Rows are points. The points of each table are mixes of a few directions, plus a little noise. How many directions does each table use, and how many do they share? Where both have some left over, give the other angles between the two spaces (their principal angles), to ten degrees, smallest first.

First (5 x 3)
[[  2  15  -7]
 [ 25 -37 -19]
 [-21 -10  26]
 [-56  23  58]
 [ 50   9 -59]]
Second (5 x 3)
[[ 14  52 -29]
 [-18 -28  28]
 [  6 -60   8]
 [-12 -34  21]
 [ 11  69 -30]]
Directions: first 2, second 2, shared 2

First (8 x 8)
[[ -8 -35 -14  -2 -13   1 -37  39]
 [-39  57  10 -33 -71 -65 -15  73]
 [ 26 -28  -7  -1  17  19 -33 -43]
 [ -7   6   4  30  27  16  62   0]
 [  3  10  20 -53  15  24  11 -20]
 [ 22 -40 -41 121  12 -12  -8 -20]
 [  7  23  22 -78 -10   3 -28 -26]
 [ -3   7   6  16  23  16  48  -4]]
Second (8 x 8)
[[  2  28  20 -45  -2   1   4 -21]
 [ -2 -22 -15  34   1  -1  -3  16]
 [  1   3   2  -5   0   0   0  -2]
 [  4  44  30 -72  -3   2   6 -32]
 [  5  53  37 -85  -3   2   8 -39]
 [  2  26  18 -42  -1   1   3 -18]
 [ -6 -69 -47 111   5  -4 -10  50]
 [ -6 -65 -43 104   4  -2  -9  47]]
Directions: first 4, second 1, shared 1

First (11 x 12)
[[   2   -2    0   -3    0    0    0   -2   -3   -2    3   -2]
 [ -11   10   -3   16    0   -2    1   12   24   15  -21   12]
 [  46  -40   15  -68    0    7   -7  -51 -100  -60   88  -51]
 [  -4    4   -1    6    0    0    0    5    9    5   -8    5]
 [ -21   19   -7   30    0   -3    3   22   44   27  -39   22]
 [  52  -47   17  -78    0    8   -8  -59 -115  -69  101  -58]
 [  20  -18    6  -30    0    3   -3  -22  -44  -26   39  -22]
 [ -40   36  -12   59    0   -7    6   44   87   52  -76   43]
 [ -17   16   -5   26    1   -3    3   19   37   23  -33   19]
 [   6   -5    2   -9    0    1   -1   -7  -13   -8   11   -6]
 [ -34   30  -11   51    0   -5    6   38   74   44  -65   37]]
Second (8 x 12)
[[  40  -15    4    7  -14   23   -9  -18  -19  -10   20  -29]
 [   2  -26  -25  -42   22   -7    5   37  -22  -46    7  -34]
 [ -39   55    0  102   -2   -8   41   76   98   81 -105   76]
 [  34    3  -29   26    9    4   -8  -71   -9   -6   -8  -48]
 [ -47   -2   27  -42  -30    7  -63  -13   38   16   30   34]
 [ -35   -1   12  -55   13  -28   -2  -18  -31  -15   33   20]
 [  17    0   22    6  -12    7    8  -14  -23    6   20    8]
 [  29  -14  -11   -1   13    2   26   21  -33  -26    2  -27]]
Directions: first 1, second 5, shared 1

First (9 x 20)
[[-21 -13 -32 -53 -16  21   9  27  17  -7  19 -12   4  30 -36   0 -11   1
    1 -32]
 [ 22  12  33  56  18 -22 -11 -31 -19   9 -18  11  -9 -33  35   2  11   1
   -1  34]
 [  1   2  19  57  12 -15 -38 -36 -10  -3 -10  21   6 -38  13 -11  27  31
    8  21]
 [ 56  23  27 -48  53   7  34  28 -40  68  13 -16 -55  60 -11  24 -36 -50
   25  15]
 [-11  -8  24 110   2 -33 -62 -73  -6 -24 -16  25   4 -90  31  -6  46  58
  -10  34]
 [-72 -52 -69 -28 -64  16  -8  -3  52 -60  32 -31   2 -29 -40  17   2  44
  -45 -53]
 [ 13  16  -4 -57  -4  14  48  48   4  10  -7  -6  17  54   3  -7 -26 -49
    6 -13]
 [ 10   8 -17 -78 -27  14  86  61  18  -3  -5 -33   6  55  17  14 -49 -75
  -25 -22]
 [  0  12  20  40  27  -2 -57 -22 -16   9  -9  43  26 -10 -12 -35  37  40
   42  16]]
Second (10 x 20)
[[-53  -3 -36  77  56 -37  42   1 -21 -28 -12   6   0 -81  59 -29 -48  -7
   19  66]
 [ 31  10  44 -27 -39   6 -34   2  11  23 -10  21  29  50 -25   4  42  -6
    2 -31]
 [ -5 -12  13 -22 -70  13 -52 -10  38 -16  -4  14  40  24 -39   2  56  28
  -19 -54]
 [-51 -15   1  68  69 -60  17  30 -21  23 -17  -8 -37 -49   5  -5 -47 -37
   39  51]
 [ 37  19  22 -44 -30  23 -16 -16 -15  22  19  42  38  53  -6  -3  33  12
   11 -18]
 [ 14  16  29  56  28 -29  10  -8 -16   6 -31   9   0 -30  44  -9  -5 -21
    8  41]
 [-40 -22 -97 -91   8  51  43  20  -3 -19  72 -22 -20  23 -37   4 -49  28
    2 -25]
 [-23 -17   1  76  58 -44   3 -11 -17   9  -9 -30 -65 -70  15  17 -32  -8
    4  47]
 [ 31  12   1 -58 -39  38  11  27  38 -20 -21 -30  15  49 -11  -1  11 -18
  -32 -45]
 [ 58  12  19 -36 -41  38 -25 -38   5   0  12  -2   0  30  -4  20  40  27
  -33 -31]]
Directions: first 4, second 6, shared 3; angles 40

First (11 x 32)
[[-68  14 -41 -16   0   1  11 -28 -17   9  16   1 -33  19   6  15  44  16
  -25 -30 -10 -41 -12 -24  28  36 -34 -18   7  -7  -3  -8]
 [-20   4 -12  -5   0   0   3  -8  -5   3   5   0 -10   5   2   4  13   5
   -7  -9  -3 -12  -3  -7   8  10 -10  -5   2  -2  -1  -3]
 [ 76 -15  46  18   0  -2 -12  32  18 -10 -18  -1  38 -21  -7 -16 -49 -18
   28  34  12  46  14  27 -31 -40  38  20  -8   8   3   9]
 [121 -24  72  28   0  -3 -19  50  29 -16 -29  -1  60 -33 -11 -26 -77 -29
   44  53  18  72  21  42 -50 -64  61  32 -13  13   5  15]
 [-81  16 -48 -19   0   2  13 -34 -20  11  19   1 -40  22   7  17  52  19
  -30 -36 -12 -49 -14 -28  33  43 -40 -22   9  -9  -3 -10]
 [-42   9 -25 -10   0   1   7 -18 -10   6  10   0 -21  12   4   9  27  10
  -15 -19  -6 -26  -8 -15  18  22 -21 -11   4  -5  -2  -5]
 [-18   4 -11  -4   0   0   3  -7  -4   3   4   0  -9   5   1   4  11   4
   -6  -8  -3 -10  -3  -6   7   9  -9  -5   2  -2  -1  -2]
 [ 44  -9  27  10   0  -1  -7  19  11  -6 -11   0  22 -12  -4  -9 -28 -11
   16  20   7  27   8  16 -18 -24  22  12  -4   5   2   5]
 [ 37  -8  23   9   0  -1  -6  16   9  -5  -9  -1  18 -10  -3  -8 -24  -9
   14  17   6  23   7  13 -15 -20  19  10  -4   4   1   5]
 [-22   4 -13  -5   0   1   4  -9  -6   3   5   0 -11   6   2   5  14   5
   -8 -10  -3 -14  -4  -8   9  12 -11  -6   2  -3  -1  -3]
 [-28   6 -17  -7   0   1   5 -12  -7   4   7   0 -14   8   2   6  18   7
  -11 -13  -4 -17  -5 -10  12  15 -14  -8   3  -3  -1  -3]]
Second (9 x 32)
[[-12  -6 -38  24  -7  24 -18  25  14  17  -2 -10 -23  12   5   8 -16   7
   -5  -4 -26 -49 -36   1 -19   3  -4  16  13  -1 -28  13]
 [ 38 -50  21   0  14 -22 -26 -24  16 -16   6  -5  -5  -2 -20 -50 -16  13
   -4  42  43  -1 -19  12   1 -37  44  28   5  -9  -9   2]
 [-17  -7  40 -22   3 -21  17 -33 -35 -11  15  15   4   7   9 -24  33  14
   -2   2  16  37  19  -4  43   0   8  -6   9  -1   4 -38]
 [ 21 -59   2  -5  19 -24 -33 -41  21 -15  14  -9 -22   5 -27 -57  -8  24
  -16  42  49 -26 -35   5   8 -33  42  30   8 -15 -15   6]
 [-20  34  -9   8 -14  20  16  29 -14  13  -7   5   6   2  20  34   4 -10
    8 -27 -37   6  12  -3  -4  23 -25 -14   0   8  -1  -5]
 [-31  35 -27  -8  -5   9  17   2  -3   9  -4   0  -2  -1   4  36  17 -10
   -5 -31 -17 -10  13 -14  -1  30 -36 -25 -10   3  15   9]
 [-47  39   1 -19  -8   0  34  -9 -33   4   6  12   4   5  18  30  40  -4
   -3 -36 -18  20  29 -16  28  35 -36 -32  -3   4  18 -21]
 [ 35  17  47   2  -7   0  14  26 -10  -5 -13  10  40 -16  10   7 -15 -20
   27   4  -6  61  36  14  -8 -11   8  -5  -9  13  16 -11]
 [ 32  -2 -37  19   2  15 -22  25  46   7 -17 -17   0 -12 -19  18 -39 -15
    1   7  -2 -37 -18   4 -47  -8   0   9 -14   0   2  45]]
Directions: first 1, second 4, shared 1

First (8 x 32)
[[ -3 -12 -32  19  21  -3 -24  14 -11 -27  13  17  -5 -36  18   3 -14  20
  -13  21 -57   9 -12  25  49  30   5  -3   9  33 -47 -13]
 [ 58 -15   2  15 -24  18  62  30  11  59  26  10 -39 -21 -28 -30  84 -35
  -72   4  -5   7  27  51 -22  41 -34  49   5 -11  11 -62]
 [-37  10  32   4 -16   4 -40 -15  10 -15 -32 -23  43  67  25  23 -73  13
   54  14  36 -22 -32 -44  13 -20  24 -64 -13  -4  -6  72]
 [-44  -3   8 -21 -30   7  26  50  45  -4  37 -14 -37 -18  -4  57  13  49
  -17 -25 -47   0  42  27  52 -25  32  84  -4   6 -23 -11]
 [-41  15  40  -7 -20   2 -33 -22  13 -11 -36 -30  43  74  18  25 -70  10
   63   3  53 -24 -25 -54  -5 -36  24 -58 -17 -15  12  75]
 [ 96 -10  -8  13   5   7  61 -12 -23  68   5  23 -25 -25 -40 -77 103 -76
  -65   1  35  16  16  32 -84  43 -65  15  12 -27  51 -73]
 [  7   9 -16   4  37 -14 -37 -44 -37 -24 -28   9  32   1  10 -25 -31 -15
   33   9  20   2 -31 -31 -26   0  -8 -61   4   3  10  16]
 [-38   6 -25 -27  27 -19 -14  -3  -4 -43  12   5 -10 -42   3  25 -13  36
   19 -27 -36  12  16  -7  21 -34  22  35   5  13  -8  -6]]
Second (10 x 32)
[[  -4   10  -30   27   23 -109  -68    0  -23  -65  -37   23   92  -16
    39   18  -98   40  -27   23  -58   23   11   44   55   -3   -6  -22
    -1   33  -35   35]
 [ -28   -8   29   -4   19   75   -5   12   -5   35  -11   11  -26   35
   -21  -14   43    1   35   23    9  -32  -41  -47  -20   18    0  -42
     0   -3    0   -1]
 [ -13   14  -70   -8   81 -102  -68  -38  -49  -95  -21   40   55  -78
    21   -7  -71   32   11  -10  -54   41    9   20   17  -28   -4   -9
    12   30  -15   -5]
 [  -6  -28   48  -14  -34   53   39   11   48   28   18   -3  -36   46
   -30  -12   21  -26   24   -6   55  -21    3   -5  -47  -11  -16    3
    -4  -46   26   -9]
 [  41   30   23   20  -18   66   56   24   41  100   -1  -16  -42   16
   -16  -37   81  -37  -21   11   68  -12  -19   22  -34   24   -5  -18
   -23  -21   11  -38]
 [ -26   53  -39   -8   23 -109  -60  -22  -64  -51  -42  -21   81  -32
    43   58  -58   58  -17  -21  -64   21   24  -25   64  -35   40   20
    -1   54   -8   59]
 [   8  -11   19  -22  -26   59   53   -4   26   34   31  -19  -60    8
   -25   -9   55  -32   15  -25   47   -9    6  -18  -41   -9    1   29
     1  -30   30  -25]
 [  19  -24  -21   10  -15   28   12    2  -20   -5   36   -8  -34  -22
     8    4   22  -10  -20    6  -38    3   -5   -3   30   40    5   23
    17   22  -21  -12]
 [  -3  -37   11    4  -28   -4   -3    8    9  -27   17    4    4   20
     2   12  -33   -1   -4    9  -18   -4    8   10   15   10  -11    9
    10   -6  -10   12]
 [  13    1   27   -7  -25   41   45    7   37   45   12  -14  -34   21
   -20  -14   38  -27    4  -11   54   -9    3    3  -38   -7   -5    8
   -10  -32   24  -17]]
Directions: first 4, second 6, shared 2; angles 30, 50

First (10 x 32)
[[-16  16  -4 -13  13 -27   0  24 -33  16 -70  46  26  23  22  14 -15 -35
   21 -10 -17  36 -29 -43  24  17 -18  17  -8  11  43 -37]
 [-14  -4 -42  27   7  45  49   5  16 -19  66  -3 -16 -18 -31  18  -6  40
  -26 -16   5  -8  18  39   2  28   3   9 -24 -20 -53  38]
 [ 11  -9  43 -23  -9 -39 -47 -12  -8  16 -47 -18   7  12  29 -20   2 -35
   11  15  11  -2  -6 -20  -7 -32   7 -15  28  13  37 -20]
 [-63  34 -32  32  -9  54  25  20 -10  10  55  13   1  15 -21  20  10  43
   38   0 -24 -25   2  13  12  24 -25  34  -1 -29   1  -5]
 [ -6  -7  15  27  16   5   3   1  26 -22  43 -44  -4  35   4 -11  -7  41
  -10   9  -3 -11 -17  10  10   9   4   6  12 -17 -58 -35]
 [ 64 -10  19 -36  -7 -28 -29 -22   0  -3 -34  -8 -27 -35   3 -16   3 -34
  -21  10  12  13  10  -6 -23 -19  19 -24   6  29   6  44]
 [-61  17   9 -16 -24  13 -38   5 -44  43 -14 -25 -30  11  22   4 -12 -29
   31  16  20 -21   7   3   7   0  -3  24  48 -17  40  44]
 [ -4 -21 -12   2  27 -14  25  13   0 -12 -19  -1   3  13  13  10 -35 -10
  -38 -20  17  31 -14   1  22  26   9   4 -13  -3 -34  -1]
 [ 61   5  21   8  -3  -2 -12 -20  37 -27  33 -12  -2  -9 -20 -23  34  36
    5  20 -27 -14  -1  -3 -25 -21   1 -19  -5  15 -24 -26]
 [ 27 -22 -17  -7 -11  -8  24 -14  15  -1 -14  52  41 -46 -21   4  26 -16
  -11 -24   6   2  32   7 -22 -32   4 -37 -45  17  42  -4]]
Second (8 x 32)
[[-26  47  -2   7   7  30  -5 -10  16  -6  21   8   0  47 -38 -42  59 -33
    1  10  -2 -17  16  -5  -6 -18  41  16  33  16  14  20]
 [-11  13   8 -14   2  -9  19   2 -29  21  16   6   7  18  -1 -19  11 -32
   10  -3 -23 -12 -25  -6 -23  -4   7  27  32  -6  12  18]
 [ -7  -2  -6   8 -10 -23   7   8 -34   7 -19  13   0  -7  19   4 -13   8
   -4 -18  20  -2 -32  15  -3  15 -24 -16 -29   4 -10 -12]
 [ 19 -18 -10  18 -16 -25 -41 -10  11 -44 -53   2 -17 -44  30  36 -47  32
  -39   5  51  28 -19  22  41  30 -36 -50 -78  22 -53 -29]
 [ -8  -7   1  -6   0 -10  30  14 -34  32  10   4  10   5   8  -4   0   2
   19 -19 -12 -12 -13   0 -22   0  -9   9  11 -14  20   0]
 [ 34 -52  -7  11  18  60  -5  10  89  -6  18 -35   0 -26 -22  42  -4  85
   25   7  -7  13 121 -17  23 -24   9 -22  -5 -26  32 -27]
 [ -7  21  13 -19   9   9   6  -9   4   6  29  -4   4  25 -20 -26  24 -46
    8  16 -36  -8  -2 -17 -17 -17  31  41  55  -4  13  30]
 [  5  -2   3  -5  -9 -31 -11  -6 -22 -11 -21   6  -5 -17  23   8 -29 -15
  -19   3   8  11 -44   8   5  18 -18  -3 -19   8 -29   1]]
Directions: first 6, second 4, shared 0; angles 40, 60, 60, 90

First (11 x 32)
[[-37  -1  20  -2  12  -1  -6  15   5 -18 -10  -4  13  24  -5  10  -1  -6
    2   3 -32 -24 -10  -6 -29   7  30 -15 -22 -24   3  -9]
 [-11  -1   5  -4   2   4   0   3   5  -6  -6  -5   4   8   0   4   0   1
    0   2 -15  -6  -3  -5  -9   4  10  -4 -11  -6   2  -5]
 [-21  -3  -1 -48 -13  57  29  -9  53 -17 -50 -49   5  22  12  13  11  29
  -11  14 -91   7  -3 -41 -26  23  37   2 -65  12  21 -34]
 [ 65   3 -28  24 -11 -25  -4 -18 -32  34  39  29 -21 -45   2 -21  -3  -5
    1 -10  88  31  17  27  53 -21 -61  21  61  30 -13  29]
 [-20  -1  10  -2   5   2  -2   7   4  -9  -7  -4   7  12  -2   6  -1  -2
    1   2 -19 -11  -5  -4 -15   4  16  -7 -13 -12   2  -6]
 [ 84   5 -37  35 -12 -36  -8 -22 -46  45  54  42 -28 -59   1 -27  -5  -9
    3 -13 121  40  22  37  71 -29 -81  26  84  38 -18  40]
 [-35  -2  13 -25   1  28  10   5  30 -21 -32 -27  11  27   3  13   4  11
   -4   9 -67 -13  -9 -24 -33  16  39 -10 -47 -11  12 -23]
 [-54  -1  33  11  22 -19 -19  26  -8 -24  -2   8  20  32 -12  13  -5 -18
    6   0 -25 -41 -16   4 -37   5  38 -25 -15 -43  -3  -3]
 [-14   1  17  34  19 -43 -27  18 -36  -1  29  33   7   3 -13  -2  -9 -26
    9  -9  43 -24  -6  26  -3 -12  -4 -14  32 -29 -15  19]
 [ -7   0   7  14   8 -18 -11   8 -15  -1  11  13   3   1  -5   0  -4 -10
    3  -4  17 -10  -3  11  -1  -4  -2  -6  12 -11  -6   8]
 [ 50   0 -38 -39 -33  52  36 -35  38  18 -25 -36 -21 -25  20  -8  12  36
  -13   8 -21  50  16 -26  29   8 -22  29 -18  56  15 -15]]
Second (10 x 32)
[[ 50  29   9 -36 -65  45  36  22  71 -63 -38 -49 -12  67  27 -41   5 -93
  -47 -14 -78  50 -25 -10 -18 -37  48 -21 -53 -49  22  26]
 [ 39  41 -21   8  23 -51 -20 -17  -4  -4  47  19  11 -14 -19   2  19   5
  -35  -4   0 -11 -57 -20  28  47  -7   8   6  -1  -9  46]
 [ 16 -13   5  18 -20   1   2  12 -18   8   3  12 -15  -3  10 -19 -14 -34
   15  -9  51  20  30  34   9 -47 -21  -3  34  -6  -5   5]
 [ -4  10 -10   9  30 -31 -18 -14 -16  12  27  18  11 -21 -17  16   8  33
   -4   4   9 -22 -21 -12  12  37  -9   8   8  12  -8   9]
 [-19 -23   7 -26 -25  57  28   3  28  -3 -48 -34  -9  14  19   0  -6   7
   14   7 -34  18  34  -5 -21 -21  14  -1 -28  10  15 -38]
 [-47 -17  14  -5  15  12  -1   5   0   1 -18  -7   9   6  -3  18  -3  24
   17   9 -22 -22  10  -6 -24   9  17  -5 -17   0   3 -29]
 [-17 -24  -5  12  13   1  -4  -9 -27  33   3  14  -4 -31  -2  11  -7  38
   29   6  42  -6  33  12   9  -4 -28  12  26  30  -6 -22]
 [-19 -25 -10 -23  -5  46  21 -17  14  22 -34 -24  -6 -17  10  14   0  52
   19  14 -19  10  33 -15  -4   6  -7  15 -17  41  10 -44]
 [ 58  16 -26   7 -10 -17   0 -17  -8  14  28  12 -12 -26   0 -16   6  -5
  -15  -7  39  25  -7   4  40   0 -34  16  28  20  -6  30]
 [-57   5  38  38  45 -62 -43  33 -38 -20  31  38  27  24 -26  15  -8 -26
    8  -6  12 -61 -29  18 -31   9  28 -29  12 -57 -16  17]]
Directions: first 2, second 4, shared 2

First (10 x 32)
[[  -5  -14    8    1  -22    4  -26   -3  -22  -10   16   -4    0   23
   -19    2   16   -5   16   -2  -24   -6   18   -2  -15   -3   -7   16
    28   -6    4   30]
 [ -12   -5   15   -4    0  -20   35   -7   28  -23   12   -7   -7  -23
    28  -20   -1   16   -5  -23  -15   -2    3   14  -27  -11   11    7
     0    2   10    8]
 [  -2  -11   24   -6   15  -10   12  -15   12  -15   -2   -2   -3    1
     7    5   -6   -7   14   13    3    4  -24   -9  -18    0   -2    8
    -5   10    4  -13]
 [ -15    8  -21   -3    1   -8   -1    1   -3    0    0    8   -7  -21
     4  -12   27   -9  -26  -11  -15    5   20   19    7   -4   14   -9
    20  -23    8    3]
 [ -14   -1    0    6  -17   12    0   -1  -14  -16    5   11  -20  -20
    -5  -12   -3    8   -1  -33  -20   -2   33    0  -21    9   17    1
     1   -1   10   15]
 [  50   62  -53   32   -6   57   41   62   21   74  -35    7   12  -33
    13   -3 -104   72  -28  -39   87  -10    6  -14   77   27    4  -54
  -121   44  -43  -38]
 [   6   -2   -5   -9   17  -14  -15   -4    1   12   -4   -7   17   23
    -4   14   23  -23   -2   38    8    5  -25    3   20   -9  -15    0
    19  -12   -5  -10]
 [   6  -10  -10   -3  -17   -2  -50    4  -28   13   16  -12   23   51
   -28   14   40  -20    9   30  -16   -6    5    5   17  -14  -25   12
    48  -22   -6   30]
 [  -4  -13   26   -7   10  -17   19  -14   20  -19    6   -8    0    1
    15   -2   -3    0   12    6   -5    0  -20   -1  -24   -7   -2   12
     1    8    6   -3]
 [ -11  -12   15   -7   20   -1  -13  -23  -15  -16  -13   14  -14   -1
   -13   13   10  -31   12   21   -3   12  -16  -16  -15   12    5    5
     8   -1   11  -22]]
Second (8 x 32)
[[  -5  -12    0  -10   -5   -2    9    4    1   -1    0    5   -4   -1
   -17   -3   -2    1    6   -1   11  -11   -2   -8    2    2   -8    2
     4    5    2    3]
 [ -12  -30    1  -23   -9   -4   19    9   -1   -1   -1   10  -11   -4
   -37   -6   -4    4   13   -2   24  -26   -5  -20    4    5  -18    5
     7   14    5    7]
 [  13   36   -1   27   12    5  -23  -11    0    1    1  -13   12    3
    45    7    5   -5  -14    2  -30   31    7   23   -5   -7   22   -5
    -8  -17   -6   -9]
 [ -14  -41    1  -30  -15   -6   27   12   -1   -2   -2   14  -15   -5
   -52   -9   -6    6   17   -2   34  -35   -8  -27    8    8  -25    8
     9   20    6   10]
 [ -28  -82    3  -61  -28   -9   54   24    0   -3   -2   29  -31   -8
  -103  -17  -13   11   33   -6   67  -71  -15  -53   12   16  -50   15
    19   38   13   20]
 [  17   48   -2   36   17    5  -32  -14    0    2    1  -17   18    6
    62   10    8   -7  -19    3  -39   42    9   32   -8  -10   28  -10
   -12  -23   -8  -12]
 [  13   34   -2   26   11    4  -23  -10    0    1    1  -11   12    4
    44    7    5   -5  -14    3  -28   29    6   22   -6   -7   22   -7
    -8  -16   -6   -9]
 [  16   47   -2   35   15    5  -31  -14    0    2    1  -17   17    5
    59   10    7   -6  -18    3  -39   41    9   30   -7   -9   29   -9
   -11  -22   -8  -10]]
Directions: first 5, second 1, shared 0; angles 70

First (10 x 32)
[[  98  -18   35  -41    2  -19   50   39   21   14    6   38   39   50
    50   19  -54   -1  -15   27  -13  -20   15  -57  -20  -13   -5    1
     0  -34  -40  -31]
 [  28   12   29   44   34   32  -38   41   16  -22  -15   -5   15   70
   -20   -9   13   51  -27  -45 -102  -24  -53  -61  -31  -55  -33   49
    88  -10   53  -86]
 [  48  -19   10  -49  -15  -26   59   -9    7   22   11   18    9  -12
    47   15  -39  -35    8   44   58    5   38    6    5   22   18  -33
   -49  -12  -47   37]
 [ -70   64  -65    6  -70    8  -23  -44  -37   14  -46    0  -17  -17
   -27  -23    9   -3   54    2   70   18   12   46   42   30   20   13
   -88   28  -48   38]
 [ -34   17  -12   -1  -10   11   13  -54  -12    8  -13  -33  -36  -36
    -2  -15   17  -27   27   11   63   31    0   54   19   15   20  -24
   -37   26   10   58]
 [ -54   35  -45   17  -39    4  -37   -9  -24   -1  -22    8   -1   -7
   -31  -12   11   14   24  -13   13    0    4   17   22   15    3   21
   -35   13  -25    1]
 [ -23   42  -19   14  -24   21  -10  -26  -13    4  -35  -15  -15   12
   -15  -21   11    7   29   -8   24   12  -16   16   14   -4    6   14
   -23   18   -1    8]
 [ -61    2  -45    2  -31  -19  -31   -1  -21   -1    8   18    3  -40
   -24    5    9    0    9   -2   16   -3   27   24   21   34    5    0
   -37    5  -32   16]
 [  75  -62   67   -3   72   -6   21   49   39  -15   45    1   20   26
    27   23   -9    6  -57   -5  -78  -21  -15  -54  -44  -35  -23   -9
    92  -28   50  -45]
 [  -6  -73   43   16   79   -5   -5   12   25  -23   63  -31  -17  -43
    -5   17   33  -12  -51  -13  -52    0  -12    8  -27  -11  -13  -33
    87   -4   81    3]]
Second (10 x 32)
[[ -31  113  -54    9   -3  -45  -51  -80   33   28 -103  -42    2   39
   -40  -29  -22   92   30   35   44  -14  -99   -5   29   93  -34   23
   -41   73  -32    1]
 [  22  -67   39   -3   37   -1   32  -15    5    2   25    9  -43  -47
    14    9   14  -49   17    1   25   23   -1   36    4  -12    9  -24
   -20  -12   37   37]
 [ -56  -18  -51  -52   -4  -31  -30   59   37   -1   55    1  -11  -20
   -15   29   29  -37  -42  -22  -76  -25   56    0   24   35  -16  -18
    44  -22   23   -8]
 [  29  -69   42    3   -5   41   38   55  -34  -22   64   30   10  -16
    31   15    9  -53  -19  -23  -26   10   67   -4  -27  -76   27   -9
    28  -50   12   -8]
 [   8  -48   16   -8  -17   31   19   69  -24  -21   65   26   20   -6
    21   18   11  -43  -33  -27  -49   -4   75  -15  -21  -59   19   -5
    42  -48    5  -21]
 [   0  -14    2   -4  -10   12    4   30   -9   -9   25    9   11    1
     7    7    4  -14  -15  -11  -23   -4   31   -9   -8  -22    6    0
    19  -18   -1  -11]
 [   2  -64   20  -19   42  -19   19  -14   25    8   29    4  -55  -55
     5   15   21  -53   13   -1   13   16   -1   43   18   14   -1  -30
   -17   -8   46   42]
 [  13   79   -5   36  -21    8  -14  -47  -18    6  -75  -17   33   50
    -9  -30  -31   75   23   22   43   -2  -59  -23  -11    9   -4   30
   -25   39  -44  -17]
 [  -4   96  -25   26  -16  -12  -29  -60    1   14  -88  -27   23   49
   -22  -31  -29   85   25   27   43   -7  -76  -18    4   41  -16   29
   -31   53  -42  -12]
 [  17   -7   17   11   -4   16   12    3  -16   -5    2    6    8    4
     9   -3   -5   -1    2   -1    7    6    5   -4  -12  -24    9    4
    -1   -7   -5   -4]]
Directions: first 4, second 3, shared 0; angles 30, 40, 60
